Rows are points. Examples show where two turns around zero, p and q, send a point. Where does a point land after both, in the order given? Backwards means that the second turn is done in reverse. Each puzzle has new turns, and all numbers are rounded.
(in the rows, 128 means zero)

Turn p:
[140  95] -> [151 154]
[134  91] -> [158 151]
[ 83 159] -> [123  74]
[156 167] -> [ 80 134]
Turn q:
[154 161] -> [169 138]
[131 162] -> [151 153]
[130 133] -> [133 131]
[148 118] -> [138 108]
[77 66] -> [ 50 111]
Where do these land?
p, then q: [177 124] -> [140 176]
p, then q: [131 111] -> [145 128]
q, then p: [ 76 149] -> [99 80]

Turn p:
[ 44 163 157] -> [152 197 189]
[143 108  89] -> [145 114  87]
[150 114 140] -> [104 116 119]
[148 155 138] -> [125 102 151]
[155 100 116] -> [115 111  93]
Turn q:
[125  52 136] -> [ 59 107 101]
[112 129  94] -> [143 136  94]
[150 186 118] -> [186 125 152]
[134 100 143] -> [ 98 116 131]
[119 173 149] -> [153 156 162]
Where do these land?
p, then q: [151  77 148] -> [139 165  83]
p, then q: [126 147 124] -> [118 117 141]
p, then q: [131 192 127] -> [ 85 103 169]
q, then p: [ 63 109  90] -> [202 106 131]
p, then q: [114 128 152] -> [132 150 144]
p, then q backwards: [182 114 128] -> [155  82 113]

Turn p:
[113 142 104 135] -> [134 119 112 154]
[120 151 158 135] -> [136 165 137 135]
[113 153  92  80] -> [ 82 123  88 155]
[128  31 137 141] -> [128  67 197  93]
[147 142 137 138] -> [143 144 118 115]
[147 148 139 138] -> [144 149 116 116]
Turn q:
[106 101 180  99] -> [ 84 137 168  95]
[123 166 136 101] -> [ 97 121 132 163]
[169  92 106 163] -> [169 152  90  97]
[104 134  99 112] -> [128  87 126 135]
[138 146 119 165] -> [163 143 124 149]
Where do these land?
q, then p: [119  97 150  89] -> [ 85 133 150 155]
p, then q: [115 171 139 144] -> [151 142 114 166]
p, then q: [163  92 106 103] -> [102  91 128  88]
q, then p: [129 126 140 177] -> [138 160 105  98]
p, then q backwards: [112 135  82 176] -> [118 158  73 154]
q, then p backwards: [154 146 116 123] -> [123 156 110 122]
q, then p: [104 129 163  84] -> [112 143 174 162]

Turn p:
[148 110 170 135 110 122] -> [117 139 146  83 112 134]
[138 149  81 144  92 154] -> [147 101 155 172  95 116]
[154  93 109 118 142 139] -> [111 132 103 127 105  93]
[ 99 174  77 132  90 132] -> [163 103 146 191 118 156]
[118 125 165 107 172 151] -> [121 110 102  91 170 115]
[119  97 131 129 129 130] -> [100 126 116 122 120 132]
[150 107 165  81 139 126] -> [138 136  91  73 122 122]
[ 97 137 155 150 137  86] -> [114 158 143 124 163 167]
[129 158  98 154 140 111] -> [139 147 148 169 145 119]
Turn q:
[ 90 121 141 113 122 106] -> [149 156 138 127 151 104]
[225 106 125 100 115 145] -> [151  83 101  94 105 206]
[ 89 140 141 152 163 105] -> [127 125 134 165 144  78]
[147 177 107 116 127 149] -> [ 86 132  87 126 130 147]
[133 130 143 141  99 135] -> [135 145 125 125  97 131]
[131 120 102 138 125 117] -> [118 113 136 106 126 117]
[ 82 102 137 136 144 138] -> [131 142 174 151 142 112]
Where do these land?
p, then q backwards: [169 154 108  97 108 166] -> [148 104 158 164 124  79]
p, then q: [124 146 133 158 150  92] -> [115 125 103 174 132 117]
p, then q: [124 111 162 164 102 123] -> [144 175 134 154 137 142]
q, then p: [100 119 115 166 144 114] -> [111 163 133 112 135 161]
q, then p backwards: [152 108 125 164 146 102] -> [139 136 119 120 111 180]
q, then p: [107 110 162  90 158 149] -> [118 122 160 115 164  82]
p, then q: [107 114 134  89 107 125] -> [103 133 146 102 126 159]
p, then q: [140 164  86  97 108 153] -> [145  87 130  96  82 136]

Turn p:
[123 173 144 169 143 139] -> [147 165  92 126 130  92]
[133 139  96 158 106  94] -> [117  90 114 123 140  85]
[138  99 181  91 100  93] -> [167  84 129 117  97 179]
[ 75 112 117  86 156 178] -> [131 178 194 144 151 153]
[156 122  93 159 102 146] -> [ 85 115 119 153 110  96]
[110  93 178 151 176 101] -> [168 130  87 150 170 174]
[162 159  87  83 113 145] -> [ 81 134 159  83  98 116]
Turn q:
[ 86 120 145  97  93 153] -> [137  90 104 133 135 180]
[122 131 128  62  81 166] -> [169  85  96 106 169 165]
[154 111 170 127 145  92] -> [120 183 147 144 150 141]
[128 102  57 163 164  88] -> [ 75 111 182 123 120  67]
[140 161 129 164 162  86] -> [ 98 178 139 110  97 102]
[152 156 153 183 103 154] -> [179 151 127 139  73 124]
[114 114 114 101 149 159] -> [119  99 100 143 153 116]
Where do these land?
p, then q: [121 129  98  93  87 150] -> [134 148 131 143 124 188]
q, then p: [135 137  87  96  98 121] -> [119 125 144 116 130 185]
q, then p: [ 81 105 193 142 134  70] -> [167 197 148 164 109  81]
q, then p: [137 123 127 131 177 122] -> [149 122 121 113 163 103]
q, then p: [172 136 201 174 168  99] -> [156 156  93  84 105  46]
q, then p: [ 94  99 114  81  99 164] -> [ 86 137 131 178 151 169]
q, then p backwards: [118 162 122 135 137 147] -> [156 149 142 143 117 122]
q, then p: [166 132  81 171 124 150] -> [143  65  98 108 113 146]

Turn p:
[190 174  92 158 136  75 166 134] -> [193  65 105 126 172 103 130  93]
[161 158 140 133  82 170 134 169] -> [129 115  75  90 136 125 162 174]
[120  53 127 115 165 130 102 105] -> [ 91 162 201 148 137 120 131 118]
[101 102 156 123 181 134  70 117] -> [120 197 178 121 132 139  95 128]
[107 105 154  94 166 153 121  86] -> [107 155 180 121 109 175 129 115]
[ 98 128 122  80 105 139 108 143] -> [113 148 124 114  71 112 136 136]
[144 148  95 172 103  82 140  82] -> [177  75 128 183 140 123 111 133]
[ 94 115 176 106  94 135 139 160] -> [ 94 169  82 136 102 139 153 128]
[137 168  90 170 120 134 171 157] -> [129  67  80 112 154 115 104 127]
Turn q:
[ 68  88 123 105 125 162 162 150] -> [ 86 125  91 162  95  89 122 168]
[105 105 155  97  74 155 135 119] -> [ 96  91 155 156  83 112 139 141]
[118  97  99 138  91 183 130 172] -> [ 92 146 131 178 103 157 102 174]
[163 167 123 150 169 116 117  67] -> [168 148 147  59 157 133 158 123]
[182 163  98 129 150  52 136  83] -> [171 128 119  41 136 154 118  72]
[128  79 176 125 117 157 170 151] -> [ 90  91  97 170 116 140 170 148]
[144 130 119 109 151 117  83 153] -> [178 126 128 148 145 130 100 126]
[140 148 109 144 161  95  83 101] -> [169 136 145  87 170 122 106 120]
[ 80  99 155 155  88 137 142 161] -> [ 57 115 128 174 136 116 123 130]
[152 204 123 126 154 105 123 123] -> [174 174 138 104 137 126 142  78]
Where do these land?
q, then p backwards: [116 194 121  87 129 166 121 122] -> [129 116 134  77 120  87  72 122]
q, then p: [192  83 158 186 138 160  87 142] -> [ 62 140 134  65 193 150 119 125]
p, then q: [101 107 123  99 178 133 164 152] -> [123 112 156  96 111  66 135 140]
p, then q: [132 183 135 144 105 109 166 128] -> [137 130 122 105 112 172 101 174]
q, then p: [ 94 104 164  88  97 159  94 164] -> [122 150 100 187 185 111 112 147]
p, then q: [ 88 142 122 122 164  77 150 129] -> [136 115 185  80 140 127 124 145]
q, then p: [162 152  94 129 111  64 100  96] -> [151 160 186 109  99 156 171 147]
p, then q: [197  96 102 103 153 131 172 110] -> [111  76  77 105 124 109 184 142]
q, then p backwards: [110 105 143 146 132 127 113  95] -> [155 114 100 143 131 156 127 137]
q, then p: [ 87 114 118 175  71 155 112 141] -> [111 187  93 135 120 148  73 139]
